Each row of a before or after table is a point. One or more steps were done to the points. Then noise was added and the rows were shuffled. The steps act on how far a point lies along the listed directions, d1 being the first. Write out the steps. A step turns or swaps two directions, mirrors them in a line or flattens them onto one, adds a multiple of one to another, or multiplies one. Angles are multiples of 10 degrees, from the lower direction toward the higher: turns from -170 to 170, lines from 10 to 170 but not 90. Use the fewest steps. Two steps may share a direction if one is a turn and the other turns, adds or multiplies; they go together, in the order done. Otherwise the lowest direction goes first.

Directions:
(1): [-45  11]
(2): [-11 -45]
Before, 14 rows:
[[ 45 -11]
 [-84  47]
 [-10  17]
 [-26  37]
 [-23 -20]
 [-10 -64]
 [-20  20]
 [-34 -34]
 [-32  17]
 [-11  11]
 [-45  21]
 [-33  -2]
 [-23  17]
 [-28 -18]]
After (14 x 2):
[[-51  33]
 [-28 -11]
 [ -3 -16]
 [ -1 -28]
 [ -7 -51]
 [  1 -25]
 [ 22  43]
 [  7 -14]
 [ 19 -44]
 [-23 -27]
 [-33  -7]
 [ -9 -37]
 [-14 -94]
 [-48  -3]]
Steps: mirror d1 and d2 in the line at 40 degrees

Directions:
(1): [-10  33  26 -27 -42 -47]
(2): [ -8  22 -69  21 -25 -11]
(3): [ 68   2 -19 -33  13 -15]
(4): [-12  55  -4 -33  17  43]
(5): [ 12  41  16  46  40 -28]
Before:
[[-25  22  11  17 -31 -45]
 [ 24   9 -28 -15   2  17]
 [-21  31 -14 -14  21   8]
 [ 20   7 -51  -4  44  21]
 [ 30  23 -39 -30  -3   6]
 [  7   9   1 -12  -5 -10]
 [ -9  42 -15 -36   6  18]
 [ 19 -41 -12   6  21  18]
 [ 41 -18   7 -24  -1 -19]
 [-27   6  12   5  16  17]
 [ -3  40   5  -6  19 -17]
 [ 40   3 -20   8  24  34]
 [  2  62  34 -72 -24 -34]
 [ 37  -9   8  51  -1 -69]]
After (14 x 6):
[[ 66 -44  13  21   8 -51]
 [ 28 -70  28  -8   8   2]
 [  8  -8  -1  51  23 -21]
 [ 22  -1  -3 -17  29   1]
 [-18  97   3 -44  11 -12]
 [  4  -7   6   7  14  -2]
 [-12  58  38   2  28   4]
 [-16  36 -18   7 -18 -20]
 [-16  35  13 -23  23  29]
 [  7  80  -3  -3 -10   1]
 [ 17 -61  17  45  67  21]
 [-11  49  20  -5   8   5]
 [ -7  -2 -24 -25 -11  12]
 [-14  27  -1 -39  17  13]]
Steps: turn d1 and d2 by -140 degrees; add 1 times d1 to d4; swap d3 and d5

Directions:
(1): [-10  18 -24  42  18  17  -5  51  46   9  64  27]
(2): [ 13  82  24  25  -8 -32 -26 -30  30  30 -14 -17]
(3): [  3  17 -78  34 -20 -15  18   5 -19   1 -51  38]
Before (13 x 12):
[[ -6 -10  -6  -4   1   3   5   4  -6  -8   3   2]
 [  1  -7  33  -9   8   6  -7  -3  10   0  20 -12]
 [ -4 -19   7  -5   5  11   4  11   6  -4  16  -2]
 [  1   7  -9   3  -9 -11   3  -3  -9   2 -14  -2]
 [ -1  -6   5  -1  -2   8   6   3  -1  -2   8   2]
 [ -2  -1  -7  -4  -4  -8   5 -10  -8   2 -17  -8]
 [ -4   3   7   3   5  -1  -4   1   3   5   7  -1]
 [ -5 -15 -27   8   0   4   8  16  -2  -5   3  10]
 [ -6  -6  12  -4   7  11  -4   5   4  -1  17  -4]
 [  2   0  16  -9   2  -2  -4  -8   2   5   1 -10]
 [  1 -10   6  -9   1   6  -2  -4  -6  -4   4  -7]
 [ -3  -5   5  -3  -5   8   6  -3  -8  -2  -6  -3]
 [  3  -5  12  -7   4  -1  -3   3   0  -5  13 -11]]
After:
[[ -2  11  24  -2   6  -5 -10  -8   7   8   8 -11]
 [ -3 -28  16 -17   9  18  -2   7  -2  -9  26  -9]
 [ -1  -5 -40   8 -14  -9  14   5 -22  -4 -28  14]
 [ -7 -28 -34  -4  -4   3  19   7 -21  -9 -18   8]
 [  2 -12  41 -18  12   5 -10   3   9  -5  34 -25]
 [ -1 -21  37 -25  10   9  -5  -5   2  -1  19 -20]
 [ -2  16 -54  33  -8  -8   7  16   4   5 -13  24]
 [ -4  -8  35  -7  13  13  -7  10  23   2  38 -15]
 [ -1  -3  15  -1   1   9   2   4   6   0  17  -2]
 [ -7 -22  -1  -5  -1  18  11   9 -10  -8   5   3]
 [  0 -17  95 -35  23  16 -22 -10  25   0  58 -43]
 [ -5   3  48 -12  14  11 -16  -2  18   4  36 -22]
 [ -8 -10 -13   2   3   6   6  12  -1  -8  10   8]]
Steps: turn d1 and d2 by 60 degrees; multiply d2 by 2.5; multiply d3 by 3
